Each point is reached from the start by the listed moves, each made once or not at all, plus a little noise. Say if it took an odd or an even number of moves. Then give how often each move was made.
In the rows, 128 means zero.

Moves:
(1): [182 102  86 123]
(2): [143 202 148 152]
(3): [199 121 195  90]
Start: [132 112 136 125]
Points:
[202 105 204  85] -> odd (0, 0, 1)
[133 109 135 127] -> even (0, 0, 0)
[219 176 221 115] -> even (0, 1, 1)
[147 186 158 149] -> odd (0, 1, 0)

Moves:
(1): [173 115 129 117 141 126 135 134 156 125 139]
(2): [136 175 111 135 125 132 125 139 130 132 141]
(3): [146 143 168 110 131 123 131 129 120 125 123]
(4): [130 130 145 176 127 128 134 139 135 125 132]
(5): [126 129 129 130 187 131 132 117 129 128 127]
(6): [138 118 147 135 134 182 105 137 123 136 137]
(7): [126 124 128 122 124 147 160 122 130 127 123]
(8): [102 121 128 120 124 120 137 188 126 123 117]
(9): [115 135 137 118 122 130 125 125 173 148 128]
(10): [143 125 134 130 119 121 128 141 103 201 119]
(11): [113 117 138 124 136 115 139 128 121 143 183]
Start: [111 127 133 129 137 131 125 127 108 137 124]
Points:
[168 110 218  94 155 166 119 151 135 249 184] -> even (1, 0, 1, 0, 0, 1, 0, 0, 1, 1, 1)
[121 174 183 152 120 133 170 217  85 204 109] -> even (0, 1, 1, 1, 0, 0, 1, 1, 0, 1, 0)
[ 93 137 191 137 185 139 176 176 155 149 104] -> even (0, 0, 1, 1, 1, 0, 1, 1, 1, 0, 0)
[137 168 200 160 179 182 152 211  82 215 118] -> even (0, 1, 1, 1, 1, 1, 1, 1, 0, 1, 0)
[136 101 160 160 214 140 181 125 136 149 187] -> odd (1, 0, 0, 1, 1, 0, 1, 0, 0, 0, 1)

Moves:
(1): [168 119 119 122 101 128 111 129 123 129 137 120 129 134 128 118 126 132
 114 116 131 125 111 130 122 142 128]
(2): [128 176 135 121 120 125 135 126 128 128 123 116 136 137 129 134 125 123
 120 120 125 122 140 129 119 128 124]
(3): [125 122 171 118 125 126 130 130 117 119 137 124 143 111 131 144 122 130
 117 128 145 133 126 129 109 131 131]
(4): [136 126 135 180 125 121 136 125 126 125 138 114 120 139 124 135 119 114
 137 122 134 131 124 135 124 123 138]
(5): [154 144 135 131 181 115 125 131 120 133 128 132 130 120 117 135 114 141
 127 119 133 131 125 123 119 152 130]
(6): [118 126 130 139 130 171 119 122 128 119 125 141 124 128 116 137 134 136
 137 120 137 113 120 115 130 141 123]
(7): [134 121 111 122 130 134 186 136 109 125 105 131 133 135 136 138 138 140
 111 126 128 135 113 136 136 117 145]
(8): [125 129 113 123 124 131 119 162 140 132 131 124 131 131 121 131 123 129
 116 125 130 134 125 130 129 121 131]
(9): [156 141 149 125 125 137 136 112 188 126 106 130 140 123 145 106 126 146
 125 127 130 130 125 126 135 123 146]
(10): [128 128 145 124 124 130 143 121 124 169 140 131 128 122 118 119 144 116
 116 113 123 115 122 130 134 126 132]
(11): [130 118 128 117 122 136 151 121 136 113 167 137 109 131 135 136 108 130
 134 122 119 122 128 122 140 121 151]
(12): [134 128 132 135 129 124 129 143 123 114 128 180 129 119 122 116 125 111
 140 124 110 142 104 125 125 133 128]
(13): [133 124 126 128 127 113 131 133 120 129 145 136 177 126 137 131 132 130
 139 128 117 116 116 117 141 125 127]
(14): [117 116 137 130 120 122 129 129 130 133 122 129 123 159 125 127 137 142
 129 130 129 123 121 109 121 126 125]
(15): [136 129 140 122 136 133 129 131 118 136 128 144 124 123 186 117 127 123
 127 106 127 132 127 135 125 124 146]
(16): [124 134 118 125 138 111 121 113 142 128 127 149 129 137 136 176 145 124
 125 140 121 135 132 146 136 124 129]
(17): [131 135 140 130 137 131 135 126 133 117 137 115 122 133 134 125 163 117
 125 125 125 134 126 129 117 126 131]
(18): [122 128 127 131 116 125 128 130 125 130 133 137 124 115 126 127 136 155
 137 114 120 135 131 129 128 119 128]
(19): [130 124 132 123 129 132 137 136 133 136 124 129 129 123 131 139 123 123
 167 125 123 126 126 127 130 131 114]
(20): [139 137 121 154 118 154 126 130 105 137 143 137 121 132 129 124 128 143
 125 177 114 127 135 134 126 151 126]
(21): [128 133 118 120 131 111 139 134 125 124 140 138 133 129 129 125 138 127
 134 130 165 124 132 128 128 128 131]
(22): [123 134 131 121 127 135 122 108 137 136 123 124 134 133 127 128 120 120
 134 125 129 173 126 123 139 140 132]
(23): [141 119 128 134 134 136 130 117 124 128 126 140 136 138 126 136 128 125
 135 119 123 134 172 123 116 117 123]
(24): [119 134 131 132 141 127 131 132 129 117 143 132 148 146 129 124 117 125
 118 122 131 129 132 175 115 132 114]
Start: [122 152 133 129 118 137 123 141 154 131 136 138 160 134 118  93 147 172
 125 134  82 124 145 154 129 136 158]
Points:
[144 202 180 100 107 173 179 138 117 103 160 149 201 153 180 103 183 194
  90  57 137 171 122 205  90 155 186] -> odd (1, 1, 1, 0, 0, 1, 1, 0, 0, 0, 0, 0, 0, 0, 1, 0, 1, 1, 0, 0, 1, 1, 0, 1)
[152 152 172 163 195 154 217 125 137  82 183 243 193 159 112 198 113 152
 176  90 116 186 140 197 113 161 186] -> odd (0, 0, 1, 1, 1, 1, 1, 0, 0, 0, 1, 1, 0, 0, 0, 1, 0, 0, 1, 0, 1, 1, 1, 1)
[172 147 218 125 140 211 140 125 117 171 217 181 164 161 151 107 111 196
 132  99  88 137 110 172 103 218 175] -> even (1, 0, 1, 0, 1, 1, 0, 0, 0, 1, 1, 0, 0, 1, 1, 0, 0, 0, 1, 1, 0, 1, 0, 1)
[197 177 227 180 183 175 131 146 192 108 151 205 234 123 167  97 141 159
 147  67  86 192 127 128 101 157 210] -> even (0, 0, 1, 1, 1, 1, 0, 1, 1, 0, 0, 1, 1, 0, 1, 0, 1, 0, 0, 0, 0, 1, 1, 0)
[161 202 148 125 192 174 234 156 134  79 175 220 178 166 115 130 150 161
 166  80  93 130 156 180  97 152 165] -> odd (0, 1, 0, 0, 1, 1, 1, 0, 0, 0, 1, 1, 0, 0, 0, 0, 1, 0, 1, 0, 1, 0, 1, 1)
[163 226 130 181 179 102 202 183 114 130 182 171 221 220 185 149 189 188
  95 141  97 132 129 218  98 149 194] -> odd (0, 1, 0, 1, 1, 0, 1, 1, 0, 0, 0, 0, 1, 1, 1, 1, 1, 0, 0, 1, 1, 0, 0, 1)
[199 249 220 185 156 121 160 134 168 112 174 177 235 127 135  85 152 165
 140 152 100 179 118 142 105 187 197] -> odd (0, 1, 1, 1, 1, 0, 0, 0, 1, 0, 0, 1, 1, 0, 0, 0, 1, 0, 0, 1, 1, 1, 0, 0)
[219 212 218 154 126 132 235 126 156 157 197 239 189 170 186 130 135 207
 129  88  88 181  92 214 109 175 226] -> odd (1, 1, 1, 1, 1, 0, 1, 0, 1, 1, 1, 1, 0, 1, 1, 1, 0, 1, 1, 1, 1, 1, 0, 1)
[143 157 177 199 159 170 131 146 153 160 160 199 153 163  65  99 182 170
 150  64  68 183 135 119 101 152 174] -> odd (0, 0, 0, 1, 1, 1, 0, 1, 0, 1, 0, 1, 0, 1, 0, 0, 1, 1, 0, 0, 0, 1, 1, 0)
[162 204 194 144 133 110 192 144 227  89 215 156 247 175 161 170 152 151
 152 103 107 130 186 207 101 102 184] -> odd (0, 1, 1, 1, 0, 0, 0, 1, 1, 0, 1, 0, 1, 0, 0, 1, 1, 0, 1, 0, 1, 0, 1, 1)
[210 134 152 144  96 138 189 127 202 198 124 175 228 195 192 131 171 172
 133  74  62 169 120 156 153 108 212] -> odd (1, 0, 0, 1, 0, 0, 1, 1, 1, 1, 0, 0, 1, 1, 1, 1, 0, 0, 1, 0, 0, 1, 1, 0)
[244 185 156 134 159 163 195 129 142 168 148 241 206 152 174  44 140 184
  94 101  90 184 134 207 110 185 205] -> even (1, 0, 0, 0, 1, 0, 1, 0, 1, 1, 0, 1, 0, 0, 1, 0, 0, 0, 0, 1, 1, 1, 1, 1)

Moves:
(1): [137 138 131 115 130 151 123 108 127 129 120 136 106 128 131 140 127 123
 127 131 132 132 122 112]
(2): [131 118 105 131 152 132 141 142 131 143 109 121 129 134 123 126 135 109
 136 127 133 123 131 128]
(3): [129 111 123 136 134 130 127 115 128 137 129 119 141 141 137 126 123 137
 140 124 116 112 112 122]
(4): [132 133 119 127 121 130 130 152 134 125 140 146 126 130 140 121 112 134
 136 119 124 127 129 124]
(5): [119 135 116 150 105 142 133 117 123 130 143 119 135 141 113 134 128 120
 137 153 125 140 123 120]
(6): [128 130 152 130 122 136 132 136 132 130 133 134 140 141 133 133 118 128
 118 131 146 131 125 136]
(7): [108 128 124 132 145 128 123 125 135 124 159 138 128 135 129 136 126 131
 120 122 121 129 132 136]
(8): [119 148 132 119 126 141 106 122 126 119 126 133 101 122 151 119 108 114
 146 127 118 150 155 122]
(9): [133 129 124 148 138 124 131 121 135 132 136 138 131 111 125 116 118 129
 120 141 145 132 138 130]
(10): [111 137  87 135 139 127 148 146  93 109 125 138 137 135 160 128 134 143
 111 104 113 142 121 128]
(11): [119 107 118 107 134 142 131 132 121 142 112 126 121 113 118 123 150 126
 132 132 138 155 107 140]
(12): [126 115 125 121 127 133 107 133 130 130 117 134 130 142 130 136 124 147
 120 147 138 129 121 122]
(13): [106 133 125 127 116 136 128 110 104 121 124 114 138 106 119 111 135 139
 124 148 150 107 130 118]
(14): [142 111 160 143 131 135 109 136 130 129 131 114 164 121 131 144 134 139
 104 117 105 119 135 133]
(15): [140 104 125 126 135 136 122 133 149 101 121 138 118 113 129 130 141 116
 147 119 142 145 119 133]
(16): [118 141 120 139 135 122 132 136 110 127 113 124 148  99 134 127 116 139
 139 134 113 131  92 130]
(17): [138 121 127 131 133 129 125 132 112 123 134 117 121 127 129 134 137 112
 126 133 127 131 105 119]
(18): [130 127 109 122 141 126 114 128 144 124 126 128 119 134 145 124 124 110
 112 114 148 124 109 127]
(19): [134 116 126 133 121 127 131 132 133 130 116 112 107 118 140 134 120 126
 133 122 116 128 131 133]
(20): [132 134 117 128 105 127 129 126 134 141 139  98 109 142 134 133 153 140
 124 124 138 114 128 143]
(21): [126 124 123 122 132 122 132 117 141 136 136 140 138 121 128 138 132 129
 119 127 139 124 134 139]
(22): [141 145 112 101 122 138 126 134 130 107 127 125 132 125 123 143 132 123
 113 144 108 147 105 149]
(23): [128 136 128 110 125 134 130 122 136 114 153 112 134 132 105 130 126 120
 140 115 141 144 127 135]
(24): [132 119 131 132 115 132 123 118 118 125 114 129 131 137 131 128 115 114
 131  96 125 124 139 149]
Start: [127 119 127 135 130 123 155 117 128 122 139 136 129 136 111 125 155 104
 142 121 114 127 137 114]
Points:
[114 131   8 137 144 136 148 149 130 112 126 123 103 130 191 122 109  93
 147  55 140 154 127 159] -> odd (0, 1, 0, 1, 0, 0, 0, 1, 1, 1, 0, 1, 0, 0, 0, 1, 0, 1, 1, 1, 1, 0, 1, 1)
[ 69 127  20 114 186 175 157  84  91 103 117 134 106  70 156 113 129  65
 139  68 155 177 114 149] -> even (1, 1, 0, 0, 0, 0, 1, 1, 1, 1, 1, 0, 1, 0, 0, 1, 0, 1, 1, 0, 1, 0, 1, 1)
[ 89 140   8  89 136 147 155 114  98  96 139 105 157  89 124 126 189 141
  89 143 178 167  42 166] -> odd (0, 0, 0, 0, 0, 0, 0, 0, 1, 1, 1, 1, 1, 0, 0, 1, 0, 1, 0, 1, 1, 1, 1, 0)
[161  68 135 136  73 197 148 100 133 148 177  73 136 167 115 179 164  88
 143  84 121 143  91 159] -> odd (1, 0, 1, 1, 1, 1, 0, 0, 0, 0, 1, 0, 0, 1, 0, 0, 1, 0, 1, 1, 1, 0, 1, 1)
[142  87 148 128 148 176  99 167 137  85 148 142 154  80 126 131 130 100
 162 129 143 214  83 131] -> odd (0, 0, 0, 1, 0, 1, 0, 1, 1, 0, 1, 1, 0, 1, 1, 1, 1, 0, 0, 0, 0, 0, 1, 0)
[146  61  62  97 184 178 109 148 157  78 137 109 142  93 154 160 136  35
 168  44  81 192  53 184] -> even (0, 1, 1, 1, 0, 0, 1, 1, 0, 0, 1, 0, 0, 1, 1, 1, 1, 1, 1, 0, 1, 1, 1, 1)
[151  74   8 123 130 165 156 137 140 119 119 100 132 132 129 147 190  49
 170 104 125 157   7 171] -> odd (0, 1, 1, 1, 1, 0, 0, 0, 0, 0, 1, 0, 0, 0, 1, 1, 1, 1, 0, 1, 1, 1, 0, 1)
[135  84 111 130 159 181 144 156  98 136  88 101 138  82 145 135 155  79
 121 122 136 127  47 107] -> odd (1, 1, 0, 1, 0, 1, 0, 0, 0, 0, 1, 0, 1, 1, 0, 1, 1, 1, 1, 0, 0, 0, 0, 0)

Moves:
(1): [129 122 127 123 128 132 148 131 126 134 136 141 120 144 126 139 120 122
 128 120 110 138 116 127 141 119]
(2): [148 138 127 115 139 135 141 113 116 146 108 124 124 120 150 123 122 128
 111 128 144 131 128 128 129 128]
(3): [129 134 154 140 117 132 146 122 131 140 136 137 158 115 127 115 132 130
 126 129 124 136 134 150 125 135]
(4): [136 145 130 121 131 149 151 135 110 136 141 143 143 149 129 140 115 120
 113 119 121 113 132 139 116 123]
(5): [123 126 135 117 129 137 131 137 129 143 128 138 135 135 114 146 128 115
 136 121 123 135 120 127 121 143]
(6): [119 124 132 134 110 139 132 142 114 133 125 125 140 119 120 141 102 120
 121 119 134 124 133 135 128 126]
(7): [149 136 107 135 144 136 130 126 126 128 127 129 127 120 128 132 127 133
 133 118 119 121 123 124 132 135]
(8): [125 118 121 127 120 121 125 157 127 135 131 140 108 127 130 135 127 120
 141 121 134 117 125 127 121 131]
(9): [140 131 132 109 132 131 130 119 129 125 101 126 118 128 135 124 125 126
 130 107 140 120 114 139 130 113]
(10): [123 140 117 113 127 134 122 144 118 135 128 136 144 130 141 147 132 133
 118 130 115 128 119 127 144 139]
(11): [130 125 148 130 127 125 117 137 131 126 132 121 119 124 127 120 132 120
 120 123 125 124 118 116 131 126]
(12): [126 143 101 127 141 141 117 134 113 153 133 138 130 119 120 135 117 105
 101 120 145 124 123 142 139 124]
(13): [156 133 116 110 142 132 133 136 137 115 111 101 107 120 115 106 132 142
 126 130 134 141 128 122 124 115]
(14): [135 125 121 114 124 137 127 123 123 127 133 129 121 120 133 130 146 133
 137 116 109 134 124 125 115 111]
(15): [133 119 124 113 125 136 125 119 128 125 129 133 128 122 120 131 126 122
 126 117 134 132 128 137 132 150]
(16): [131 135 139 123 137 127 129 117 117 130 129 120 124 127 121 140 138 126
 139 124 126 125 143 144 134 130]
(17): [152 135 123 128 113 121 125 144 137 133 114 143 109 141 127 127 127 126
 122 121 103 128 135 105 135 125]
(18): [128 125 137 124 135 152 119 120 141 116 125 140 134 128 134 136 139 139
 131 124 142 144 142 116 123 126]
(19): [135 122 140 125 114 134 120 112 145 128 131 116 120 140 127 125 138 126
 141 137 129 133 136 128 130 128]
(20): [105 134 143 136 106 131 145 115 135 130 137 131 126 119 129 147 130 120
 128 129 139 128 128 117 131 129]
(21): [113 129 138 130 115 126 130 112 121 142 139 126 150 130 125 113 131 116
 139 113 143 130 130 123 136 135]
(22): [117 144 129 134 145 126 124 126 114 123 117 119 127 111 127 113 115 117
 133 143 129 123 130 128 132 125]
(23): [126 139 145 117 128 139 130 114 141 135 133 113 112 122 137 112 135 139
 125 100 130 150 144 123 114 134]
(24): [127 125 122 129 143 126 130 118 129 117 123 118 134 117 145 121 131 112
 121 124 132 134 138 138 123 131]
Start: [100 135 120 115 126 133 143 116 136 123 159 139 119 129 154 114 146 136
 127 114 153 115 121 142 119 122]
Points:
[ 94 145  96  85 140 209 139 130  99 168 184 172 167 107 158 168 141  74
 105  36 143 144 101 134 144 130] -> odd (1, 0, 0, 0, 1, 1, 1, 0, 0, 1, 1, 1, 0, 1, 0, 0, 0, 1, 0, 0, 1, 0, 0, 1)
[142 104 136  54 113 192 154 102 139 131 147 119  88 105 167  97 157  99
 131  51 188 162 133 129 116 111] -> even (1, 1, 0, 0, 0, 1, 0, 1, 0, 0, 1, 0, 1, 1, 1, 0, 0, 1, 1, 0, 1, 0, 0, 1)
[127 165 143  67 153 187 143 155 124 143 119 155  80 109 173 156 133  90
 133  17 124 137 127 127 139 134] -> even (1, 0, 0, 0, 1, 1, 1, 1, 1, 1, 1, 0, 0, 0, 0, 1, 1, 1, 0, 0, 0, 1, 1, 1)
[ 76 160 111 118 134 171 138 124 115 149 167 125  94  51 157 123 110  65
  96  48 195 115 131 149 124 152] -> even (0, 0, 0, 0, 0, 1, 1, 1, 0, 0, 1, 1, 0, 0, 1, 0, 0, 0, 0, 1, 0, 1, 1, 1)
[104 182 148  49 114 227 155  52 139 163 154 162 116 120 164 121 156  59
 117  14 181 151 153 138 105 127] -> even (0, 0, 0, 1, 1, 0, 0, 0, 1, 0, 0, 1, 0, 1, 1, 0, 1, 1, 1, 1, 1, 1, 1, 1)
[149 157 140  77 148 201 164  99 169 130 158 129 120  92 147  97 188 170
 146  56 140 181 141 134  80 123] -> odd (0, 0, 1, 0, 1, 0, 1, 0, 0, 0, 0, 0, 1, 1, 0, 0, 0, 1, 0, 0, 0, 0, 1, 0)
[ 93 170 131  45 125 232 160 113  90 159 183 145 164  97 135 175 152  68
  90  33 185 141 138 159 125 138] -> even (0, 0, 0, 1, 1, 1, 0, 0, 0, 1, 1, 1, 1, 1, 1, 1, 0, 1, 0, 1, 1, 0, 0, 1)
[198 191  71  16 144 222 165 148 114 189 102 142  79 119 172 140 111  82
  72   7 172 127 128 164 119 147] -> odd (0, 1, 0, 1, 1, 1, 1, 1, 1, 1, 0, 1, 1, 0, 1, 0, 1, 0, 1, 0, 0, 0, 1, 1)
[130 140 126  55  97 157 159 101 144 172 151 147  89 143 202 107 158 102
 119  47 149 158 139 126 146 162] -> even (1, 1, 0, 0, 0, 0, 0, 1, 0, 1, 0, 0, 0, 0, 1, 0, 1, 0, 1, 0, 1, 0, 1, 1)
[ 79 152 160  79  82 178 158 107 128 157 164 131  97 100 161 128 124  85
 148  29 172 122 100 130 159 148] -> odd (1, 0, 0, 0, 0, 1, 1, 1, 1, 1, 1, 0, 0, 0, 1, 0, 0, 0, 1, 1, 1, 1, 1, 0)
[174 195 105  94 129 165 174 114 137 171  99 135  67  82 162  88 132 101
 111  89 186 107 116 144 141 101] -> odd (0, 1, 1, 0, 0, 0, 1, 1, 1, 0, 0, 1, 1, 0, 0, 0, 1, 0, 1, 1, 0, 1, 0, 0)
